Each row is a point. Each copy is the shape, with its points in the same order, stretched, turned, moved and blurred by noise. Say if it was mirrored as well.

Shape (8 x 2):
[[-35 -47]
 [-11 -21]
 [-17   2]
 [ 25  18]
 [-26 -47]
 [ 43  13]
 [-12 -43]
 [ 24  15]]
Copy 1 (8 x 2):
[[-42 -38]
 [-11 -20]
 [-16   5]
 [ 26  15]
 [-35 -40]
 [ 36  13]
 [-20 -44]
 [ 23  19]]
Copy 1 is: only turned
Copy 2 (8 x 2):
[[ 60 -19]
 [ 26 -16]
 [ 14  11]
 [-33   2]
 [ 47 -29]
 [-42 -15]
 [ 31 -29]
 [-29  -3]]
Copy 2 is: mirrored

Shape (8 x 2):
[[ -6 -11]
 [ -9  28]
 [ 43  54]
 [ -6 -18]
 [ 13  23]
 [ 35   9]
 [-31 -24]
 [  6 -28]]
Copy 1 (8 x 2):
[[ -7 -24]
 [-22  10]
 [ 15  58]
 [ -2 -28]
 [  3  15]
 [ 28  12]
 [-24 -45]
 [ 14 -34]]
Copy 1 is: only turned
Copy 2 (8 x 2):
[[ -9  -9]
 [-17  29]
 [ 31  60]
 [ -8 -19]
 [  9  25]
 [ 29  10]
 [-28 -27]
 [  2 -25]]
Copy 2 is: only turned
Copy 3 (8 x 2):
[[ 16  -7]
 [ -5  32]
 [-59  34]
 [ 20  -4]
 [-17  23]
 [-28  -3]
 [ 45  -5]
 [ 11 -22]]
Copy 3 is: mirrored

Shape (9 x 3):
[[  0 -27   2]
 [ 13 -34 -42]
 [  0   6 -36]
 [ -5  16 -10]
 [  2  13  41]
 [-12   3 -17]
 [-14 -17   8]
 [-51  15   7]
 [-25   0 -13]]
Copy 1 (9 x 3):
[[ -2 -32  -8]
 [ 39 -22 -42]
 [ 24  20 -31]
 [  1  23  -9]
 [-28   4  41]
 [  1  15 -23]
 [-17 -17  -7]
 [-50  21 -26]
 [-13   8 -27]]
Copy 1 is: only turned
Copy 2 (9 x 3):
[[ 13  40   4]
 [ 28  41 -45]
 [ -1   3 -35]
 [-11  -7  -5]
 [ -2  -3  52]
 [-12  10 -15]
 [ -7  33  12]
 [-60  11  11]
 [-25  18 -10]]
Copy 2 is: mirrored
Copy 3 (9 x 3):
[[  0  26 -16]
 [-10  13 -58]
 [-21 -17 -31]
 [-14 -16  -4]
 [ 15   6  31]
 [-21  -4 -13]
 [-10  22  -1]
 [-43   4  28]
 [-29   2  -5]]
Copy 3 is: mirrored

Shape (10 x 4):
[[-14  54   5 -10]
 [  3  -1 -17 -27]
 [-31 -23 -18   8]
 [  7 -21  45 -11]
 [  7   8 -20 -10]
 [-37  12   9 -14]
 [-10 -10 -13 -27]
 [ 10   9  52 -10]
 [ -3  42  52  -4]
 [-20 -24  -5  40]]
Copy 1 (10 x 4):
[[ -8  13  38 -41]
 [-22   0 -21 -35]
 [-23 -21 -13  19]
 [ 38 -24 -26  -3]
 [-25  19  -4 -25]
 [ -5 -30   4 -17]
 [-25 -12 -22 -25]
 [ 45 -12   1 -25]
 [ 40  -1  36 -31]
 [ -4  -4   0  49]]
Copy 1 is: only turned
Copy 2 (10 x 4):
[[-27  20  20 -30]
 [-21  -9 -24  -5]
 [-37  -4  -9  23]
 [ -5 -50  21   2]
 [ -7   8 -14  -2]
 [-46  -7  16 -12]
 [-38 -18 -21  -8]
 [  8 -34  32 -19]
 [ -2 -11  47 -33]
 [-20   4  16  49]]
Copy 2 is: only turned
Copy 3 (10 x 4):
[[-20 -33  -5  37]
 [ -1 -35   5  -7]
 [-34   6   6 -25]
 [ 16  14  38  19]
 [  0 -26  -7   0]
 [-39 -12  18  11]
 [-12 -31  13 -11]
 [ 18   8  29  40]
 [  3  -2  17  60]
 [-18  39  -6 -12]]
Copy 3 is: mirrored
Copy 4 (10 x 4):
[[ 16  54  23  -2]
 [  2   2  26 -37]
 [-41   5  31 -16]
 [  9 -11  37  26]
 [  0   8  16 -29]
 [-12  31  50   3]
 [ -7   6  38 -34]
 [ 21  15  30  35]
 [ 26  40  29  43]
 [-47   2   4  14]]
Copy 4 is: only turned
